Each wall is flat, endless, passes through zero and stands at right angles to its row. A trip goes straight from one point to another. Which walls does it cross, in order?
In the rows, zero is written as 128.

Walls:
(1): [142 110]
(2): [124  92]
(3): [137 154]
(4): [156 129]
Trips:
[ 84 110] to [125 113] => 1
[ 97 134] to [ 96 144] => 3
[ 87 172] to [114 180] => none
[101 187] to [164 132] => 4, 1
[ 69 177] to [172 117] => 4, 1, 2

Walls:
(1): [166 109 148 119 114 168 171  87]
(2): [101 115 124  80 116 186 104 101]
(3): [ 80 127 135  94 176  49 123 151]
(4): [159 191 142 149 142  74 137  95]
(5): [ 72 214 140 114 102 170  90  88]
(6): [111 168 142 115 100 196 109 167]
(7): [ 99 142 135 130 154 100  89 157]
Trips:
[148  94  98 108 110 136 117  82] to [163  95 120 147 101  49 107 130] => 4, 2, 3, 1, 7
[120 186 135 121 112 127 105 162] to [150 116 154 131 116 145  78 178] => 3, 4, 2, 5
[100 133 142  84 132 119 117 109] to [125 128 166 139 119  79  98 165] => 4, 6, 2, 5
[110 162 107 181 142 156 168 123] to [132 154 152 144 168 135  95 131] => 1, 7, 3
[136  94 118 150 148  97 152 176] to [181 120 185 129 135 105 157 127] => 4, 1, 7, 3
[117 127  95 122  98 108 169 159] to [104 100 133 123 171 144 202 140] => 1
[126 111 131 145 118  73 150  94] to [ 97 134  95 137 149 125 111  94] => 1, 7, 5, 2
[115 123 176 150 144 176 113 126] to [ 72 130 125  60 131 125  77 112] => 1, 3

Walls:
(1): [104 100  89 108 181 204 106 180  81 116 110 148]
(2): [ 75 149 163 135 112 137 105 113 137 134 125 130]
(3): [ 24 155 113 108 111 127 184 101 146  86 114 115]
(4): [150 186 194 129  78 155 124 167 103  78 169 182]
Trips:
[ 84 160 102 144 165 109 127 114 152 109 100 149] to [152 155 136 128 184  80 159 166 169 101 175 156] => 1, 2, 4, 3
[190  93  52 163 105 121 121 126  69 154 132 137] to [103  76  86 132 146 151 121 118 135 118 126 120] => 3
[ 91  77  89 129 110 127  90 113 205 143  84 125] to [ 83 129 137 153  59 122 125  88 138  77 138 110] => 4
[205  95 110 116 116 113 150 124 151 118  92 190] to [114 171 135  96 139 106  65 148  96 153 106 192] => 1, 2
[ 98 144 161 145  95 119 125 110 109  91  55 135] to [109 105 142 143  82 162 113  56 102 146 103 141] => 4
[153 128 132 164 136 113 155 119 172  81 118 131] to [146 180 102  99 109 162 154 111 106 118 101 129] => 1
[165 130 122 183  83 117  83  88 172 137 106  75] to [164 116 139 161 106 173 106  99 114 158 163 135] => 4
[ 99 117 140 154 128 153 125 131 122  99 144 163] to [130 147 139 160 130 109 125 127 159 130 136 135] => 1, 3
[146 149 164 116  78  83 112 140 130 131 103  98] to [100 122 122 173 112 105 144  96 124 132 126 129] => 3, 4

Walls:
(1): [ 90  97 136 128  90 138 176 115 172 148 106 122 137  90 171  98 160 115
 121  82 175 130  98  88]
(2): [128 153 181 151  83 108 156 103 144 153 107 146 123 105 139  63  67 150
 115 121 105 106 115 169]
(3): [121 147 180  91  65 148  84 128  72 154 136 163 132 146 102 139  89 140
 129 118 136 132 166  93]
(4): [154 103 106 119 120 171 142 107 164 102 128 187 155 119 123 142 159  62
 156 138 134 151 140 140]
(5): [124 141 170 163 103  92  96  71 161  63 129 152 117  88 138 116 137 151
 199  80 187 148 122 125]
(6): [ 79 125 105 103 114 140  66 119 143 108 106 118  91 146 180 120 147 126
 121 111  81 110  78 128]
(7): [163 142 122 110 132 104 129 118 105 182  98 140 124  97  94 164 159 143
  93 144 110 116 144 121]
(8): [123 156 104 139 146  74  35 166 148 163 120 106 136  79 140 120 131 132
 142  94 126 132  56 109]
(9): [124  82 159  77 164  86  97 137 135 154 130 190 133 122 188  72 117  83
 160 144 127 122 144  82]
Trips:
[124 116  92 133 142 157 121 105 160 117 115 127 118 123 133 118  83 168
 153 106 109 155 103 154] to [188 109 152 150 110 138 170 108 141 130 170 177 167 170 149 132 113 113
 168  97 171 157 116  77] => 1, 8, 6, 9, 3, 2
[225 166 138 129 144 131  98 109 143 146  90 118 131  91 105 134 144 103
 144  65 159 167  65 144] to [ 84 113 145 121 114  84 115 144  99  82  62 119 147 128 133 113  80  87
 115  78 204 120 183 163] => 3, 7, 9, 4, 8
[141 217 112 109 114 206  90 148 115  87 181 126 155 133 157 155 158 178
  85 105 106 148 148 132] to [151 100 123  91 129 175  94 159 150  90 131 134 131 105 147 168 128 126
 163 144  80 149 155 106] => 4, 9
[142 123 113 208 120  83 130 166 147 122 153 125 116 140 177  65 138 109
 194 139 136 135  91  91] to [125 108 158  96 164 110 143 126 200 128 139  87 178 119  83  80 107 148
 180 118 115 109 130 128] => 6
[137  80 117 150 160 188 177 126 114 136 147 150 104 168 191  82 142 144
  84 105 152 154 112  68] to [131  82 106 119 101 111 181 126 154  90 138 101 168  88 175 168 148 109
 152 130 149  93 123 123] => 6, 5
[134 115 115  98 133 127 129 163 150 137 163 109 142 142  90 133 165 137
 160 167  84 133 152  72] to [143  87 148 110 114 137 170 123 104 118 133  89  46 122  84 121 125 106
 134 168 135 139 128  65] => 4, 1

Walls:
(1): [ 99 148 109  93 135 146 124  92 166 136 146 152 133 148  97 137 140  78
 178 144 176  96 116  86  80 109  72  87 122 145 126  94  73 175 121  99
 139 181 176  94 126 103 122 153 198 142 144 130]
(2): [103 130 132  97 142  64  91 136  98 167 148 104 112 143  93 207 134 134
 148 115 170 130  72 115 158  97 112 128 128 142 143 112 118  84 108 118
 134 151  94 121 128  84 127 167 118  83 129 195]
(3): [123 151 148 138 107 160 159 111 175 132 124 175  99 144 102 136 142  95
 151 159  95 143 111 111 127 162 141 104 154  62 151  85 131 149 105 124
 141 153 117 173  80 110 122  86  91 130 161 102]
(4): [ 99 110 140 158  98 130 162 118  74 133 148 131 124 141 141 152 185  86
 132 101 111 174 148 110 155 188 133 116 117  86 134 194 117 140  69 144
 139 124 115 161 157 190 110 132 132 125 154 153]
(5): [159  88 109 124 137 140 129 131 147 135 145 148  92 110 153 173 146  99
  91  90  89 148  73 108 146 158 189 107 176 116 167  86  99  90 172  68
 163 165 113  89  47 168 150 109 119  77 132  87]
(6): [113 129  64  81 161 109 118 152 122  86 124 139 131 118 166 102 129 110
 140 122 154 115 118 132  93 122 107 163  83 164 154 160 201 212 140 184
 159 156 142 123 112 112 174 104  56 135 127 141]
(7): [179  75 100 136 128  76 112 127 146 119 158 126 104 140 128 173 147 127
 139  95 166 169 119 126 146 168 147 117 178 163  91 189 127  71 179 148
 145 122 131 134 136  92  82 143 140 150 131 107]
(8): [176  72 134 144 131 121 131 173 181 167  92 138 102 133 120  87 121  98
 126 133 126 138 102  93 132 111 124 128 124 155 135 114 117  97 101  82
 195 123 133 163  77 121 142 159 105  93 131 153]
(9): [144 181 156 106 127  94 152 139 122 127 121  97 161 183 152 174 142 145
 128 137 191 139  97 175 170 159 141 141 141 144 127 137 123 206  80 144
 161 183 136 151 106 131 161 135  86 116 103 153]
(10): [136 132 120 143  76 132 126  98 127 155 144 174 120 122 144  85  92 138
 125 146  83 149 126  86 111 107 142 110 151 102 137 152 110 146 160 149
 128 110  82 166 186 164 152 107  70 117 166 113]
(11): [138 106 110 214  85 124  86 166 113 111 170 192 178  90 118 109 166 157
 122  84 128  98 150 124  91 121 116 187 116 123 112 144 135 175 106 150
 114  79 123 105  78  97 175 147 134 110 130 126]
Trips:
[131 132 149 147 146 175 167 153 192 162 137  65 105 109 155 106 135  99
 131 133 129 184 170 152 151 133  80 105 148  88 133 123 106 153 113 142
 119 131 139 100 110 135 118 137 125 112 121  69] to [106 147 170 151 129 170 125 101 125 121 131 125  86 132 104  92 117 148
 120  82 120 123 111 115  92 109 141 159 138  67 137 123 108 161 128 106
 131 148 111 137 137 173 129 112 121 137 171 162] => 9, 10, 8, 11
[118 181  84 129 132 128  78 141  89 126  79 133 162 140 139 139 138 107
 162 141 135 110  98 129 121 210 154  98 128 120 116 121 120 145 105 129
  93 142 138  53 146 161 133 125 120 114  77 190] to [ 61 104 138 107 171 164 110 124 161 166 115  95 133 123 130 137 131  90
 109 109 168 149 130 202 118  79 154 152 111 133 115 104 167 114 140 164
 106 114 119 113  95 183 159 164  67 129 147 127] => 5, 1, 4, 8
[135 193 129  95 158 123 108 121  63 123 121 120 145 100 160 157  84 132
 128 122  73 142 163  52 185 150 111 110 151 165 143 117  82  99  81 128
 136 160  71 150 129  63  90  90 163  84 136 112] to [137 128 154 175 164 157 126  75 116 128 112 107 186  90  73  67 122  82
 143  80 169 144 106 134 114 101 128 117 170 187 141 136 139  84 142 145
 154 131 120 127 150 117 165 110  69 134  49 151] => 7, 3, 4, 8, 5, 6, 11
